Every row gives one point. To make a cloud, some directions were put in groups of two or more. Within a group, all points are equally far from the middle, so they leave a hole (a ring in 2 directions, a hollow ball in 3). The other directions are filled evenly. Then the cloud was stretched, turned, moved and blurred a little. How many holes are there, and how many directions does each take, smallest first?

Cloud:
[[ 0.60 -0.96  1.53]
 [ 1.36  0.63  0.60]
 [ 0.38 -0.13  0.67]
 [ 0.70 -1.10  0.27]
 [ 2.97  0.59  2.43]
 [-2.22  1.95  1.46]
 [-0.17 -0.49  0.37]
 [-2.22 -1.09  0.13]
 [-2.68  1.61  1.73]
 [-2.89  0.32 -1.87]
 [ 1.26 -0.37  1.70]
 [ 1.10  1.74  0.46]
 [ 1.69  1.76  1.16]
 [-3.47  0.48 -1.08]
 [-3.32 -0.70 -2.29]
 [ 0.81  2.55  0.79]
 [-0.72  0.85 -2.11]
 [-1.59 -1.57 -1.04]
 [-1.58  1.55  1.09]]
Holes: 0

Cloud, 20 rows:
[[-0.02  2.76 -2.91]
 [-1.15  2.16 -2.04]
 [ 0.57  1.44 -1.86]
 [ 1.71 -0.05  0.08]
 [-0.66  1.76 -1.13]
 [-0.36 -0.64 -1.48]
 [ 1.34 -0.92 -0.28]
 [ 1.34 -1.42 -0.78]
 [ 0.60  0.80 -0.66]
 [ 0.53 -1.90 -0.40]
 [ 1.03 -0.03 -0.71]
 [-0.48  3.41  0.34]
 [-1.68 -2.10 -2.43]
 [ 1.03  2.94  0.06]
 [ 0.80 -1.78 -1.63]
 [-0.23 -1.92 -1.70]
 [ 1.30  1.16 -1.06]
 [-0.56  2.26 -3.03]
 [-1.56  2.52 -1.39]
 [-1.16 -1.75 -2.59]]
Holes: 0

Cloud:
[[ 0.30 -1.09 -3.16  0.59]
 [ 1.15 -0.50  0.86  0.05]
 [-1.53 -0.97  2.29  0.26]
 [ 0.09 -0.39  2.65  0.26]
 [ 0.68  0.19 -0.88 -0.50]
 [ 2.15  0.35  1.34 -1.97]
 [-0.10 -2.42 -0.89 -0.40]
 [-0.74 -1.40  2.98 -0.72]
 [-0.23  0.93 -2.28 -1.04]
 [ 0.57 -0.92 -1.54  1.36]
 [ 1.53 -0.33  1.14  1.30]
 [ 1.33  1.94  2.22 -0.06]
 [ 0.70  2.16 -1.67  0.89]
 [-1.76 -0.72 -1.37  2.50]
 [ 1.35  1.89 -0.15  1.83]
 [-0.03 -0.23  2.44 -2.96]
 [-0.26 -0.48  0.21 -0.33]
 [-0.04  2.18  0.45 -1.15]
 [ 1.23  1.69 -1.76  1.65]
 [-0.27 -0.94  2.04  1.41]
 [ 0.52 -1.10 -3.79  0.36]
 [ 1.79 -1.79 -4.07  0.43]
 [-1.09  0.08  0.67 -2.88]
 [-1.11  1.36  2.06  0.97]
 [ 1.20  0.36 -0.08 -2.01]
 [-0.34 -0.23 -0.42 -1.29]
 [-0.73 -3.09 -2.92  0.52]
 [ 0.57 -2.78 -1.23 -0.30]
 [-1.62  1.84 -0.35  1.44]
 [ 0.42  2.94  4.95 -0.86]
 [ 1.84  1.03  0.95 -1.43]]
Holes: 0

Cloud:
[[-1.30 -0.96 -1.32  1.19]
 [ 2.88 -1.93  0.63 -0.05]
 [-1.36 -0.14 -0.19  4.22]
 [-1.38 -1.91  0.09 -0.58]
 [ 1.23 -0.87  0.19  3.50]
 [ 2.10  0.81 -0.64  1.28]
 [ 3.32 -1.71 -0.96  0.20]
 [ 1.55  0.30 -0.58 -1.25]
 [-0.64 -2.13  1.07 -1.43]
 [ 2.49 -1.90  0.70 -1.33]
 [-0.69  0.78  0.60 -0.13]
 [ 3.13 -1.89  0.10 -0.79]
 [ 1.46  0.61 -1.46  2.93]
 [-1.16  0.54  1.11  0.18]
 [-2.49 -1.73  1.50  2.00]
 [ 2.95 -1.39 -0.36 -1.46]
 [-1.83 -0.04 -1.29  1.90]
 [-1.36 -2.28  1.35 -0.55]
 [ 1.57  0.86 -0.01  0.50]
 [ 1.36 -0.24 -0.03  3.44]
 [-1.06 -2.19  1.63 -0.79]
 [ 3.32 -1.82 -0.55 -0.19]
 [-1.57 -1.34 -0.53 -0.12]
 [ 1.54  0.16 -0.58 -1.47]
 [-0.97 -1.57 -1.16  1.19]
 [ 2.24 -1.10  0.78  1.86]
 [-1.30 -1.46 -1.00  0.82]
 [ 1.78 -0.40  0.30  2.83]
 [-2.39  0.29 -0.66  2.83]]
Holes: 2 (2, 2)
